Each wall is flat, endless, passes through zero and stands at right angles to its row. A trip goes straight from one point to another. Which walls does it cross, in order?
(in the rows, 128 means zero)

Walls:
(1): [183 114]
(2): [63 37]
(3): [146  68]
(4): [173 102]
(5): [178 123]
(6): [105 135]
(7): [103 105]
(8): [178  64]
Trips:
[152 174] to [173  71] => 4, 8, 3, 2, 7
[ 89 173] to [ 76 142] => 7, 2
[101 111] to [156 187] => 3, 2, 7, 5, 1, 6

Walls:
(1): [104 242 167 106 246 153]
(2): [118 181  92 149  58 127]
(3): [ 60 114 110  94  89 206]
(4): [ 98 119 104 158 111 137]
(5): [149  62 120  82 175 123]
(6): [152 153  71 149 108 163]
(7): [130 103 128  90  79  94]
(8): [137 175  41 167 123  78]
Trips:
[ 97  87  98 111 151  58] to [ 36 137  46 190 233  95] => 1, 7, 6
[137 102 152 129 191 135] to [116 136 136 131 150  76] => 8, 7
[ 83 135 116  72 110 136] to [129  98  65 140 119  45] => 1, 8, 3, 6
[108 100 179 100 122 142] to [121 186 122 132 168 132] => 1, 7, 5, 3, 8, 6, 2
[205 142 107 119 122 133] to [128 177 111 146  37 104] => 5, 4, 3

Walls:
(1): [172  84 134 142 140 120 128 100 125  74 107 135]
(2): [ 93 104 108 111 149  93 202  78 134 145 127 139]
(3): [115 130  90 132 101 128 125 152 128 141 173 117]
(4): [128 111 202 172 134 136 193 231  76 120 176 104]
(5): [145 136 127 153 140 173 123 175 129 133 177 128]
(6): [118 121 177 123 103 188 106  76 150 164 138  88]
(7): [156  63 119 137 131 101 143  34 102 118  85 165]
(8): [105  95  69 167 148 134 162 160 167  94 149  86]
(9): [142  76 107  70 157 134 201  89  78 130 152 125]
Trips:
[ 74 183 184 118 114 200  88 129  92 122 124  75] to [150 163 126 102 107 110 136 143 153 125  86 128] => 5, 4, 6
[104 146 108 120  99 165  57 165 141 153 178 152] to [101 111 114 159 119 156 107  64 139 157 107  63] => 8, 5, 7, 2, 3
[110  48  65 159 166  74 166 124 140  99  73 123] to [ 52  72 137 121 136 104 208 103  93 104 151 160] => 4
[122 114 173  97 110 172 149 143 133 113 137 112] to [159  98 121 177 176 122 133 116 112 110 118  77] => 1, 8, 7, 6, 2
[135 123 184 107 117 105 188 117 157 198  86  36] to [106  99 148  50 182 142 204 137  99  97 161 153] => 7, 8, 6, 1, 5

Walls:
(1): [ 72 147 167 142 148 135 130  58 153 124 119 174 105 203 186 143 186 109
 106 140]
(2): [140 201 174 150  92 197 135 194 156 147   7 220 116 146  47  88 153 135
 191 166]
(3): [168 133 160 187 148  99 120 121  82 108  83 164 160 113 110 115 189  92
 124 188]
(4): [ 97 129 138  99 117 136 142 163 119 135 143 106 129 149 137 127  91 118
  96 138]
(5): [133 162 169 178 171  61 178 152 134 163 125  96 123 121 132 141 114 115
 154 163]
(6): [115 115 104  37 139 175 115 130 119 153 104  67 187  68 167 170 116 156
 198  85]
(7): [111 140 131 209 117 130  87 163 131 134  76 123 132 153  90 148 105 115
  82 195]
(8): [ 77  94 142 217 221 138 124  58  73 136 132 142 146 158  89 176 152  92
 126 144]
(9): [130 119 170 141  90  65 124 117  67  44 154 143 156 114  63 120 118 103
 121 127]
Trips:
[127  79 153  89 111  90 127 138 141 128 136  43 158 118 107 147 129 139
 141  77] to [ 56 113 114 156 134 164  63  95 109 160  82 113  97 184 148  97  65 163
  29  90] => 5, 9, 7, 8, 1, 6
[117 220  99 138 185 135 137 171 101 103 151 119 162 158 133  74 130 111
  42 115] to [ 83 157 182 139 141  70 172 125  91 126  76 117 142 240  94 154  76 157
  94 142] => 2
[100 177 176 132 106 127  71 115 111 127 141  76 102 186 140 115 137 110
  94 175] to [132 162 122 126  80 114 207 157  90 129 121 157 120 135  90 132  81 126
  97  98] => 2, 8, 3, 1

Walls:
(1): [137 141 166  80 129 117 174 102  72 141 149 129  69  84 137 152  91 168
 162  77 129 123 172  83 105 100  85 163 171 178 112 144  90 169 174  95
 144 150 125 117 118  94 171 120  95  99 149 175]
(2): [140 131 173 117 140  58 136 165 188 192 163 110 159  88 122 173 166 188
 197  92 166 139  45 194 134 112 120  95 140 112  90  86 146 130 125 134
 146 122 166  95 126  53  87 138 205  61 113 165]
(3): [ 58 187 155 143 120  97 101 140 125 131  90 182 138  91 109 105 170 160
 160  73 161 108 109  80 137  88 143 242 114 156 175 157  78 118 154 104
  70 119 126 126  82 138 138  97  81 148  99 113]
(4): [120 141  38 131 121 144  51 117  70 176 175 175  57 123 112 208 109  89
  70 167 126 125 111 132 135  91 184 160 129 139 113 145  61 154 107 166
 111 142 155  95 127  97 122 134 157  95 137 154]
(5): [132 200 136 112 110  79 144  88  94 131 120 160 128 140 110 149  93 129
  97 140  94 107 181 103 171 142 114 109 121 121 111 140 129  93 187 119
 113  78  98 123 138 156 134 124 133 109  67 151]
(6): [158 173 114 132 124  39 154 140 116 134 162 207 183 151 155 153 125 163
  94 186  97 123 152 154 159 120 115 109 130 139 158 140 115 108 115 101
 144  95  86  61 153 187  97 158 110 184 103  62]
(7): [112 175 104 112 192 103 104 215 139 189  91  81 191 162 158  51 107 110
 108  94 134 116 147 156 135 113 127 165 174  64 135 108 138 123 178  91
 152 112 138 137 192 140 108 108 146  96 121 112]
Trips:
[155 146 149 145 210 152  89 128 115 194 122 180 124  63 126 149  89 143
  73 165 162 118 177  48 152 149 101  95 120 123 161 108 135 124 153 116
 144 115  55 147 134 144 173 157 139  94 105 158] to [  7 125  83 111 123 159 129  93 131 122  61 229  97 118 156 133 130 187
 143 129 172 154 123 171 126  76 147  82 141 171 114 138 172 125 163  56
 105 172  96 146  37 165 139 179 138  81 117 137] => 3, 7, 6
[120 134  84  69 122 136 137 136 193  90 117  82 121 114 137  66 123 161
  90 169 132 115 155 140 180 124 135 108  99 119 132  85 138 107 133 119
 147 110 102  68 106 165  53 124 137  75 127 154] to [ 90 147 143 117 165 153 153  68 116  99  94 108 109 125  89  89 123 178
  74 148 152 159 171 108 105 100 106 135  75  72 109 108  69 105 132  93
  95 105  85 123 163 194 140 152 158 154  87  90] => 2, 3
[197 111  56 119 103 166 200 159 182 159  97 120  83  41 163  94 126 119
 172 105 149 132 129 165 165 129  50 106  72 138 143  47 119 109 112  92
  98  77 150 134 146 107 161 144 134  86 113  46] to [149 140 168 168  84  82  37 124 180 108 159 220 139 182 141 127  79 146
 137  52 134 152 128 144  95  59 194 184  83 120 132 146 145 128  75 114
 117 101 107 126 140 171 160 113 146 114  83 155] => 6, 3, 5, 4, 7
